Each row of a before or after table is a point. One or more steps were done to the points. Then noise was added and the rows were shuffled. The steps act on how far a point lies along the listed directions, d1 being the first. Name the steps. A step turns or swaps two directions, mirrors them in a line or flattens them onto one, adds a multiple of one to another, or multiplies one. Angles are multiples of 10 degrees, from the lower direction toward the higher: turns from -170 to 170, lines from 10 to 170 but not 90. Use the fewest steps. Two steps may share a direction if one is a turn and the other turns, adds or multiplies; they go together, in the order done. Otherwise the lowest direction goes first.
In the rows, 128 means zero.

Directions:
(1): [ 81 116 184]
(2): [179  86 162]
(3): [154 188 162]
Before (9 x 3):
[[132 104 159]
 [221 164 148]
 [ 71 199 134]
 [106 117 120]
 [144 131 146]
 [150 197 104]
 [156 117 228]
 [212 163  86]
 [128 150 148]]
After (9 x 3):
[[134  94 150]
 [158  33 116]
 [ 71 136  57]
 [210 177 101]
 [141 111 122]
 [219 119  90]
 [148 164  64]
 [129 118 103]
 [107 134 143]]
Steps: mirror d1 and d3 in the line at 150 degrees

Directions:
(1): [126 153 155 162  26 153 100 115]
(2): [225 138 154 146 135  97 103 177]
(3): [ 83 100 222 100 138 118 102 163]
(4): [ 89 103  77 175 136 118  55 174]
(5): [111 223 128 116 157 178 120 170]
Before (9 x 8):
[[155 101  72 116  86 107 242  25]
 [ 60 141 160  72  96 158 160  85]
 [ 50  82 119 102 150 132 161 109]
 [ 87 118 177 135  81 120 148 132]
 [161 152  88 130 222 119 124 185]
 [122  98 124 131  70 135 190  13]
 [135 136  55 193 153 134  93 200]
 [145 114  79 150 154 125 116 120]
 [174  86  92 138 171 104  95 176]]
After (9 x 8):
[[149  87  64 139 167 117 109 152]
 [153 112  87 150 155 121 111 127]
 [144 153  68 129 219 129 132 170]
 [132 136  50 191 152 137  95 195]
 [ 90 139 192  72 102 144 143 115]
 [165  94 174 132  77 111 164  54]
 [208  97 131 118  95  82 214  75]
 [ 86 119 175 135  83 119 149 131]
 [ 81  80 156 102 156 116 144 139]]
Steps: flatten d2 and d3 onto the line at 120 degrees

Directions:
(1): [161 125 122  36 100 107 210 125 130  67 150 131]
(2): [146  96 157  98 186 112  56 158 167  59 112 178]
Before (14 x 12):
[[192  74 144  24 159 100 104 141 161  22 121 165]
 [146 134 113 105 127 113 115 138 115 108 133 115]
 [125 105 138  72 132 114 153 143 156  68 133 139]
 [106 125 133 138 134 142 130 129 140 151 116 112]
 [144 137 109 120  89 152 164 111 129 142 141 113]
 [172 132 113  50  45 144 243  85 114 100 148 102]
 [ 90 127 131 222 178 150   7 143 174 160  96 142]
 [159 114 110  98 120 135 175 140 140  96 138 124]
 [134 103 132  61 146 102 138 137 158  56 132 168]
 [162  95 136  96 161 116 100 127 145  62 131 150]
 [141 139 148  88  89 115 178 120 111 111 111 131]
 [ 95 154 116 223  95 175 127 116 105 222 122 114]
 [112 139 138 173 152 134  63 124 123 139 127 140]
 [155 127 132 111 138 132 123 137 134  90 123 130]]
After (14 x 12):
[[129 104 162 161 184 146  28 161 165 106 101 191]
 [106 150 115 222  75 187 122  80  98 232 112  79]
 [112 152 145 159  93 134 141 115  98 173 101 114]
 [155 124 107  97  97 125 193  97 107 109 155 103]
 [146 143 116 122 110 140 158 123 117 122 133 106]
 [161 134  90  71  45 128 246  84  89 143 154  72]
 [100 135 113 124  88 134 196 117 118 146 143  95]
 [133 131 101 161 109 154 163 127 122 157 133  99]
 [144 127 142  89 147 114 107 131 136  70 141 157]
 [108 141  98 105  81 123 216  98 112 143 148 108]
 [158 100 136  46 168 105 106 154 202  13 124 178]
 [139 143 107 120 114 119 128 131 105 132 133 101]
 [128 132 119 168 120 163  97 120 137 163 123 122]
 [114 117 142 121 148 136 117 139 151 126 114 125]]
Steps: turn d1 and d2 by -100 degrees

Directions:
(1): [145 164 108 123 155 249  95  60 119 126 159 115 108 187  67 137 137  83
 126 157]
(2): [145 168  58 181  90 166 187 161  34 167  79 127 113 148 177 120 164 120
 121 109]
Before (14 x 20):
[[132 107 193  96 149  65  96 123 205 103 154 136 130  84 102 134 103 153
  148 137]
 [130 171  99 146 105 125 167 152  85 154  90 132 126 111 156 132 138 142
  121 110]
 [108  98 171 125 147  65 126 131 185 101 139 142 157 125 107 119 101 136
  138 113]
 [125 124 134 136 110 126 124 140 133 126 133 115 125 112 131 137 127 118
  123 137]
 [120 146 119 131 113 200 116  84 115 140 144 120 100 174  92 125 135  94
  144 125]
 [112  88 182  70 178 113  92 101 217 106 162 123 151 111  92 112  91 142
  125 148]
 [146 164 110 150  98 164 132 119 100 146 128 105 127 146 124 117 140 106
  130 157]
 [142 154  65 168  88 104 176 177  41 155  70 148 140 123 198 136 135 147
  142 104]
 [124  97 150 115 157  86 103 124 184 115 156 125 136  83 120 130  98 134
  138 133]
 [140 150  77 151  71 125 191 180  56 155  90 136 127 125 213 128 152 155
  120 111]
 [133 140  63 191  90 129 201 178  43 171  56 114 129 106 187 123 165 143
  134 113]
 [136 123  95 131 106 121 157 145  88 140 113 135 138 107 143 125 145 140
  130 118]
 [141 135 113 150 116 160 133 121 106 121 109 121 126 147 141 137 128 122
  122 133]
 [151 138  95 140 114 193 135 100 111 133 129 132 126 139 126 139 137  94
  115 123]]
After (14 x 20):
[[124 124 135 134 112 130 120 136 135 124 137 115 125 113 126 137 126 117
  122 139]
 [137 143 115 125 171 247  91  48 138 124 154  98 121 162  48 145 137  92
  141 174]
 [137 124 115 106 137 167 113  94 126 122 150 128 135 129  89 132 133 121
  132 141]
 [145 158 115 105 163 218  70  53 132 110 164 134 131 178  65 157 107  98
  147 163]
 [117 143  95 160  79 149 163 140  76 158 103 127 104 150 152 116 147 117
  141  99]
 [145 164 108 153  97 162 134 121  99 147 127 104 126 144 128 117 141 108
  130 155]
 [124  98 142 129 140  61 124 150 165 124 137 128 139  71 147 125 104 145
  136 121]
 [131 105 178 114 126  30 129 163 177 119 126 140 133  67 143 128 112 169
  147 118]
 [108  98 165 132 138  53 137 144 176 104 128 144 159 119 123 116 105 142
  138 106]
 [133 173 126 113 146 189 109  85 134 130 141 123 122 141  84 143 123 115
  124 143]
 [141 136 115 147 118 164 128 116 109 120 113 119 126 149 135 138 127 120
  122 135]
 [143 153 125  89 145 234  88  62 143 112 181 122 117 178  86 148 127 106
  124 167]
 [150 138  89 149 102 176 150 119  97 139 116 133 127 131 146 137 142 102
  115 115]
 [110  87 149 111 128  37 161 184 156 134 101 133 157  75 180  99 108 176
  122 108]]
Steps: mirror d1 and d2 in the line at 50 degrees

Directions:
(1): [147  66  59  83 141 151 112 158 147 189  79 104 139 153  73 141 154 172
 147 163 204 119 219 138 171 151 183  84  61 107  57 128 159 117 160 118
 108  77  42 114 116 188 143 131 104 174 164 148]
(2): [112 176 102 161  62 152 107 128 215 145  78 181 139 110 102 160 102 145
  81  55 110  87 114 110 146 218 141  99 148  34 112 123 102  95 153 116
  81 118 161 168 188  98 186  65 100 154 120  60]
(3): [162 119 192 176  64 136  91 159 116 117  87 212 145 128 146 163  76  63
 140  95 165 122 108 111  99  83 106 116  70 156 102  88 116  61 151 143
 113  87 186  72 152 232 107 158  84 145 109 209]
(4): [130  91  80 189 119 166 146 159 140 182 119 143 153  75  89 136 175  78
  83 146 120 185 150  31 107  76 143 112  88 162 249 114 158  90 139 113
 148  72  87 192 156  80 101 137 121  92  73 108]
Before (12 x 48):
[[135 130 141 132 114 127 120 125 111 117 123 139 122 139 147 133 121 136
  149 111 127 116 122 157 116 123 108 121 126 138  98 134 119 142 121 150
  132 130 144 117 127 163 138 140 115 162 147 145]
 [109 165 141 142 120 111 144 118 151  96 146 141 127 117 134 126 132 140
  127 106  96 103 119 124 139 155 111 136 168 107 138 129 129 129 122 126
  134 168 150 155 139  80 134  96 143 110 131  89]
 [120 124 144 160 134 140 122 139 101 132 138 120 124  97 134 133 146  98
  113 155 101 154 126  99 108 101 124 120 124 158 180 138 154 124 106 113
  125  95 136 147 135 100 105 126 121 116 103 127]
 [157  40  27 111 121 180 111 183 182 221  45 116 151 139  48 155 159 170
  145 149 218 106 247 121 180 161 195  48  34  97  67 113 160  96 176 127
   85  35   7 126 134 203 147 124  83 171 160 145]
 [131 150 145 150 114 129 120 123 134 102 123 154 133 132 150 129 114 125
  131 113 114 125  98 129 114 122 110 119 126 133 133 116 126 128 122 123
  129 137 143 114 137 143 116 127 118 125 120 128]
 [148 115 112 151 111 151 116 158 157 171  98 161 132 135  95 152 143 122
  120 120 133 133 150  89 136 152 141  92 105 102 134 115 127  82 141 125
  112  95 126 139 152 143 138 120 108 130 131 127]
 [117 139 141 135 102 112 129 131 120 118 134 137 115 127 126 132 119 116
  133 115 117 110 106 129 120 131 135 126 147 132 142 149 118 126 112 136
  130 135 137 108 131 132 118 144 123 117 118 130]
 [108 147 125 119 127 131 123 112 140 119 130 110 131 129 121 119 110 157
  119 127 129  95 116 149 150 179 139 107 136  78 114 144 116 155 123 125
  125 139 136 136 127 118 157 103 139 148 146  95]
 [109 133 142 142 162 124 165 117 121 114 148 120 123 119 147 120 137 120
  107 136 113 146 101 119 108  94 120 160 137 147 160 134 126 141  99 141
  148 143 128 132 126  96 130 145 161 114 106 133]
 [121 159 177 140 110 113 113 117 135 103 141 146 130 127 143 129 118 108
  121 110 133 135  95 131 117 143 123 153 147 109 128 124 127 121 107 127
  136 136 164 117 148 134 116 131 133 127 114 146]
 [114 141 145 147 127 120 138 109 123 111 150 120 120 105 146 115 128 121
  145 118 101 126 111 124 127 108 121 125 152 132 122 134 135 148 112 136
  144 140 123 126 128 110 144 130 128 114 126 121]
 [136 122 151 149  81 143 111 143 136 136  99 189 145 131 144 151  92 104
  127 106 169 137 134 117 125 124 131 105  78 120  96 107 118  93 157 128
  117 103 148  81 146 190 132 132 100 141 121 188]]
After (12 x 48):
[[133 146 149 150 116 128 121 124 128 102 124 153 134 133 153 128 114 121
  135 116 117 127  99 129 112 115 108 121 123 140 133 116 127 128 122 124
  130 136 143 110 134 148 112 131 119 124 119 136]
 [115 120 135 147 154 135 132 133  93 131 153  96 120  99 134 122 159 108
  116 171  96 159 131 104 113 100 128 126 133 164 188 147 159 141  99 111
  134 106 120 154 122  83 102 127 133 109 107 119]
 [124 156 182 142 109 113 112 119 131 101 140 150 130 128 146 130 115 103
  123 109 137 136  95 130 114 137 120 153 142 114 127 123 127 118 108 129
  136 135 168 111 147 142 113 135 131 128 113 155]
 [134 124 138 122 130 122 128 122  99 115 135 122 118 141 148 124 131 141
  154 125 126 123 126 162 117 116 109 127 129 149 102 140 124 154 114 151
  140 135 132 116 116 156 132 145 124 157 150 148]
 [101 130 127 125 185 120 176 108 117 116 163  91 117 120 144 107 154 137
  108 153 104 151 108 126 113  98 125 167 151 148 170 145 131 162  90 138
  158 155 110 144 114  70 131 144 177 107 113 116]
 [118 137 142 133 104 111 129 131 117 118 135 134 115 127 127 131 121 115
  135 118 118 112 107 130 119 128 134 127 148 136 144 150 119 127 111 137
  132 135 136 107 130 132 116 147 125 116 120 133]
 [158 119 134 175  76 159  98 171 165 169  75 202 141 133  99 171 118  98
  118  96 145 125 140  80 126 147 134  83  84 100 122  98 117  50 153 129
   99  77 155 122 170 182 138 123  85 140 122 151]
 [117 178 159 174  70 123 121 131 177  98 111 194 138 110 133 154 101 119
  115  67 105  86 107 109 133 168 107 121 149  87 121 111 115  89 141 128
  112 148 185 145 170 113 145  87 115 126 120 100]
 [111 142 141 145 131 120 139 107 123 112 153 116 118 106 145 113 131 124
  145 120  98 126 112 125 130 112 122 125 156 130 123 137 136 152 111 134
  144 142 120 130 127 103 146 128 131 113 127 116]
 [166  43  44 131  93 185  97 194 190 219  25 149 158 137  51 170 139 152
  142 129 228 100 239 114 172 157 190  40  19  94  57 100 153  72 187 131
   74  21  29 114 149 233 148 126  66 180 153 161]
 [141 108 161 143  96 138 115 145 113 131 110 179 143 136 151 145  96  96
  140 123 176 147 136 120 118  97 127 113  70 146  99 106 124  99 151 131
  129 104 141  68 132 202 116 150 104 136 122 211]
 [116 161 145 153  73 144  99 126 167 121  93 168 143 123 119 147  77 133
  107  86 139  77 101 134 143 192 134  92 116  56  97 124 101 113 143 127
  100 117 174 126 159 154 168  93 109 165 134 108]]
Steps: multiply d2 by 2.5; turn d2 and d3 by 40 degrees

Directions:
(1): [ 68 124  79  89  98 102 201 176 129 116 135  70 181 157  93  77 166  93
 119 153  90 114 118 133  71 114 143 107 119 183  65  95 102  91 172 171
 228 109 147 115 119 135 111  80 152  56 173 107  78 109 204 123 156  24
  78 144 206 171 140 142  24  99 104 151]
(2): [112  86 145 112 140 133  71 127  42  60  97 110 169 144 131 211 158 135
 211 129 115 138  39 153 134 146 165  76 104  91 145  68  81  67 172 102
  60  78 140 173 100 145 147 123 118 125 105 105 160 142 162  77  16 105
  98 132 209  69  41 101 119  96 180 121]
(3): [ 86  87 175 109 113 174 132 166  40 161 168 170 159 149  64 116  72 106
  66 141 117 130 125  88 151 161 159 110 158 169  89 100 153 152  84 150
 121  50 139  68  46  26  88 157 133 100 185  89 111 150 120  92  83 236
 218 156 164 148 159 170 139  78 169 110]
(4): [107  57  64  15 176 164 139 139 194 204 139 128 158 114 180 131  44  85
 106 166  92 116  97 159 185 163 144 157  95 100 134 102 147  89  42 123
 160 141  57 164 148 171 123 111 131 139 155  75 144  59 102  48  90  77
 180  69 129  91 143 129 117 206 154 110]
(5): [ 99  53 134 114  89 172  94 132 102 161  53 125 127 201  77 142  63 107
 137 129  98 107 149 186  74  34  97 129 104 137  91 141 121 177 194  92
  89 181  55 133 125 129 130 129  97  72 144 188 103 190  35 160 103  56
 212 115  88 153 126  43 111  98 140 162]
Before (14 x 64):
[[148  89 138 114 150 161  77  96 127 148 110 154  99 118 142 171  76 130
  136 138 127 120 122 163 144 125 123 123 108  75 141 144 138 137 110  91
   52 151  96 144 127 140 122 146 118 165 111 151 161 127  63 120  85 140
  193 116  80  97 100 108 155 144 157 108]
 [118 162 134 142 103 109 151 136  90  89 101  89 137 170 112 129 164 134
  156 125 111 123 108 146  98 121 110  91 128 158 114 127  94 107 186 139
  148 105 158 103 124 143 119 111 119  84  93 121 105 151 170 156 145  86
   83 156 176 140  88 128  87  97 117 158]
 [166 118 146 136 129 172  66 100 111 134 116 141 102 124 136 163 116 136
  161 123 154 143 120 141 150 131 123 130 106  77 149 121 129 134 118  90
   54 129 105 146 130 132 132 159 111 168 103 135 162 123  72 120  86 135
  137 125  94  98 106 113 189 151 155 119]
 [156 119 139 165 108 137 124 107 149 138 115 150 114 122 152 126  90 130
   97 124 135 117 149 138 130  83 112 157 116 119 123 144 141 168 108 110
  125 150 103 136 151 130 136 128 116 157 137 168 125 127  97 150 150 140
  166 134  87 136 155 126 158 132 126 141]
 [167 189 114 149 135 105 159 113 218 205 165 141  68 112 167  57 110 129
   57 109 149 141 202  98 142 141  86 191 169 124 139 198 168 187  74 144
  164 163 103  89 149 119 114 128 133 152 137 138 128  89  76 172 216 148
  169 119  49 168 182 182 168 171  98 113]
 [131  95 123 125 140 141 107 106 143 156 114 144 122 132 165 146 113 120
  126 147 112 151 123 151 161 127 131 133 122 108 142 124 138 125 105 114
  102 129 111 148 145 144 136 143 122 151 107 117 138 127 108 107 119 142
  134 111 111  88 118 123 143 149 127 110]
 [146 160 102 133 162  82 137 109 143 106 194 121 134  75 196 140 169 144
  128 128 155 150  89 107 192 222 156 126 134  98 168  97 156  76  65 132
  127  82 183 147 146 143 132 123 144 190  97  75 158  78 201  84 101 204
   70 122 171  86 125 191 157 167 122  89]
 [ 79  85  78  67 106 138 200 177 160 164 127  90 166 161 111 103 107  75
  101 167  90 127 135 147 109 115 146 142 130 167  81 103 147  91 134 158
  216 109 119 127 136 142 116  96 131  63 190 102  92  89 173 121 150  66
  134 131 164 156 154 132  55 144 103 135]
 [134 131 204 194  98 144  98 109  41 107 131 145  96 144  86 163  87 155
  124  98 154 136 155  91 149 135 136 118 163 124 137 156 151 169 138 117
   37 107 148 111  90  51 132 178 113 139 121 170 146 196  73 162  97 226
  185 166 108 132 133 115 194  72 142 125]
 [105  98 127 119 110 155 110 132 100 145 116 142 124 158  92 129  87 114
  129 133 131 149 135 140 141 143 137 141 108 124 113 109 116 121 114 133
  125  80 109 103  90  90 113 143 122 118 139 117 133 143 104 116 107 162
  177 130 131 136 133 139 148 114 147 126]
 [143  90 124 117 153 160  83 126 151 143 126 132 120 129 144 155  83 118
  154 141 109 117  96 165 152 124 118 145 115  82 145 130 117 148 109  98
   84 144  73 164 152 144 145 131 125 133 117 124 171 115  89 116  81 108
  173 107 115 111 131  85 163 158 154 124]
 [136 152 184 173  99 144  87  96  81  99  95 170 105 139 116 162 129 166
  156 107 138 145 128 124 108  91 125 111 139 108 149 143 133 145 164 109
   35 126 138 131 124 115 125 166 116 128 115 146 135 173  96 133 112 162
  151 132 104 130  94 104 150 122 133 125]
 [164  90 116 130 146 161 116 121 159 160 105 165 103 108 165 151  86 143
  135 143 133 138 129 152 166 134 127 157 101  82 134 144 146 150  97  75
   95 153  69 163 143 154 126 145 119 170 108 145 154 136  76 114 105 129
  181 106  69 108 132 103 192 157 139 132]
 [150 161 144 145 154 132 104 125 140 119 124 127 113  98 147 158 130 147
  142 116 133 144 126 134 140 133 122 125 137 108 138 127 129 128  95 144
  111 147 125 130 114 122 118 126 143 151 118 118 130 117 139 125 129 154
  137 144 110 107 136 120 161 142 146 126]]
After (14 x 64):
[[114 148 140 141  98 121 141 133  87  97  84  90 135 180 106 135 150 134
  159 123 108 120 109 151  91 104 100  96 125 152 114 130  97 120 196 125
  135 116 143 106 120 144 121 116 111  80  94 135 104 166 146 163 139  80
  105 150 161 143  85 108  92  92 118 162]
 [154 148 119 117 171 120 125 106 147 118 170 140 117  70 173 146 138 139
  130 146 142 132 103 116 171 194 149 116 125  85 155 122 137  89  70 132
  111 103 156 135 126 143 116 133 145 191 111  95 164  73 157  94 113 166
  116 133 133  91 108 179 139 160 143  86]
 [131 109 121 124 146 134 120 111 147 148 129 140 124 120 174 141 124 122
  124 149 116 156 121 142 165 140 134 130 127 113 145 120 137 114  98 126
  115 118 127 150 145 145 136 140 128 158 108 106 141 114 130  98 123 146
  117 114 124  87 120 140 138 152 125 105]
 [151 138 110 116 170 129 119 133 167 117 173 121 133  92 172 136 135 122
  145 147 118 125  82 128 172 178 141 139 128  90 154 115 116 111  84 126
  127 112 120 160 154 144 139 120 147 149 119  82 172  74 161  96 106 130
  109 120 158 102 133 133 152 172 142 110]
 [138 195 170 171 114 112 123 107 101  77 143 162 119 103 137 141 177 171
  151 113 145 155 114  90 125 143 148 104 154 118 159 130 132 108 132 142
   79  92 187 125 124 116 121 156 140 147 113 105 138 132 170 114 132 184
   88 143 144 125  99 154 137 135 125 110]
 [138 179 190 191 114 106 136 115  56  83 181 132 111 103 111 140 137 162
  117 103 164 147 141  55 172 192 160 114 178 133 147 138 151 129 107 154
   84  65 199 104  89  55 126 165 140 159 121 125 149 148 152 137 117 249
  117 181 150 128 138 173 180  84 127 110]
 [163 151 130 160 123 115 153 112 160 120 151 142 126  93 170 110 130 133
   93 130 146 125 138 109 140 124 129 154 126 125 127 132 142 136  80 132
  160 120 139 133 151 129 134 118 132 172 135 137 127  98 158 138 166 156
  117 138 120 130 157 169 144 145 116 129]
 [138  64 134 131 124 156  54  93 110 159  90 149 110 162 146 186  63 129
  146 116 137 128 120 181 142  99 108 138 105  83 152 132 162 163 131  63
   24 160  74 158 146 144 148 151  93 149  95 166 148 172  36 131  55 158
  210  96  78 102 114  73 183 141 150 125]
 [152 155 144 147 154 134  99 120 133 125 116 128 110 104 142 159 125 148
  145 113 133 144 127 138 138 125 117 128 133 108 138 130 126 131  98 138
  107 151 116 128 113 120 120 124 139 146 118 125 129 125 129 127 128 152
  146 144 104 109 135 117 163 140 145 130]
 [166 184 117 151 136 112 154 109 214 207 160 146  66 117 166  59 103 126
   57 108 150 139 204 103 140 131  82 188 171 124 139 199 169 193  80 137
  157 168  95  90 148 122 114 131 128 151 139 145 127  93  65 178 214 146
  180 117  38 168 183 173 170 169 100 116]
 [107 120 121 122 117 141 126 136 107 136 137 137 126 139 101 119 107 116
  127 134 136 156 125 124 149 170 144 137 116 127 115 104 116 103 100 148
  144  63 130  98  87  92 109 135 135 125 138 100 137 122 135 105 118 171
  145 137 150 134 133 165 144 117 141 120]
 [170 155 132 136 145 144  95 107 121 113 155 131 113  90 158 143 156 140
  155 129 163 149 105 111 169 174 139 124 117  82 153 111 125  99  97 117
   86  97 143 140 131 131 124 151 132 185 102 101 166  85 133 103 101 153
   83 134 127  93 110 157 177 158 145 104]
 [ 76  63  86  67 100 153 182 174 151 174 104  96 162 179 101 111  86  72
  103 164  83 121 140 163 102  91 135 145 124 164  77 112 149 109 144 143
  194 128  99 128 136 139 118 102 117  57 187 122  91 109 138 131 142  54
  164 124 144 161 153 105  60 139 111 144]
 [170 139 100 132 165 127 158 130 175 137 156 150 117  68 185 130 136 150
  128 148 144 147 114 114 185 190 149 153 111  91 145 127 143 107  69 107
  142 112 118 158 140 155 119 131 143 189 106 104 159  90 156  91 131 153
  118 117 112 102 135 158 178 166 124 114]]
Steps: mirror d1 and d5 in the line at 20 degrees
